Each wall is flat, endless, passes through zero and stands at right angles to its row. A trip goes straight from one point to another. Which walls does it cross, in order?

Walls:
(1): [-33  32]
(2): [-25 -22]
Trips:
[-36  10] to [-19  -6] => none
[-39  37] to [12 39] => 2
[ 58 -60] to [41  4] => none
[ 56 -28] to [ 22 -18] => none
[33 58] to [-27 -62] => 1, 2
[-4 55] to [13 -7] => 1
[ 9 61] to [19 48] => none
[43 22] to [-24 -20] => 2, 1
[17 55] to [-25  13] => 2

Walls:
(1): [56 16 -6 -7 62 -3 17 -1 37]
(2): [  32  -19  -43   80   39 -114   51  -59    2]
(3): [ 22  18 -17 -37   4 -32 -49  15 -42]
(4): [ 42  32  10 -62 -35  62   0 -20  44]
Trips:
[-73 -14 -31 -15 -36  16  -5  25   8] to [ 14  45  -5  30  -2  12  -7 -31  64] => 4, 1, 2
[-13  35  -5 -12 -38  15   6  -1  37] to [-17  28  20  -8  34 -24  37 -30 -35] => 2, 1, 4, 3
[-13  -5  66  43 -63  11 -13 -35  37] to [-70  90  42  26  28 -22  -4  12 -15] => 4, 3
[  -8   -4  -40  -37  -31    0  -33   80 -101] to [  5  -9  22  33 -31  23   6 -36  13] => 4, 3, 2
[-43 -14 -26  28   4   0   9 -36 -30] to [ 14 -24  47  -9  -9  -9  -5  -8 -75] => 3, 2
[-62 -54   6  46 -17 -25   8 -16  50] to [ 58   4  10 -24  22 -13 -85  30   0] => 3, 1, 2, 4
[-23 -18  -5  30 -21 -30  56  28  50] to [ 61  43  40 -40  10   8  35  40 -15] => 1, 4, 2, 3

Walls:
(1): [ 57 -24  18   9  44  23   8 -54 -12 -39 -38  -9  28   8 -25 -57  -7 -14
  -9  -3]
(2): [-42  -1 -18 -72  40 -33 -20 -17  38 -43  21  59  12   4   2  26 -76  16
 -11 -30]
(3): [ 13  -6  52 -20 -29  92  13 -13 -36  22 -17 -38  62 -25  19  24   3  26
  26  56]
(4): [ 10  37 -14 -43  56  80  -7 -23 -32  29  22   3 -21 -66  23  30   1  -9
  -6   7]
(5): [-36  41  -9  27 -34  14  16  -6 -14  62 -83 -12  39  11 -11  98  12   2
 -69   5]
(6): [-35   4 -51   4   5 -19  16   4  27  26 -27  16 -73 -43  90  13 -70 -70
 -74  67]
(7): [ 11  28 -29  26 -10  66 -60 -21 -43  17  14 -30  28  70 -22 -29  24  18
  19  44]
(8): [ 13 -22 -51 -59   0 -12  44  43  26   3  -4  -6  35  18 -72  60 -68 -44
  -3  38]
(9): [-16   3  13  30  16  37 -41  79 -22 -50   5  -9  58 -47 -30 -37 -36  12
 -51 -13]
Trips:
[ 30 -11  -3  -3 -50 -15  71  11  32  70 -10 -19 -12  27 -16   2 -45  27
 -17  15] to [ 46 -26  26  24 -13 -23   7  11  83 -43 -26  -1 -15  -3  14 -28 -40 -39
 -40 -31] => 3, 1, 2, 5, 9
[ -3 -19  15  35   9 -64 -25   5  56  29  19 -22 -83   9   9 -50  10  17
  23  14] to [-60  10  84 -20  47   1  -7 -26 -17 -68  -6  14 -36  43  27  -8  17  15
  15  -6] => 2, 6, 1
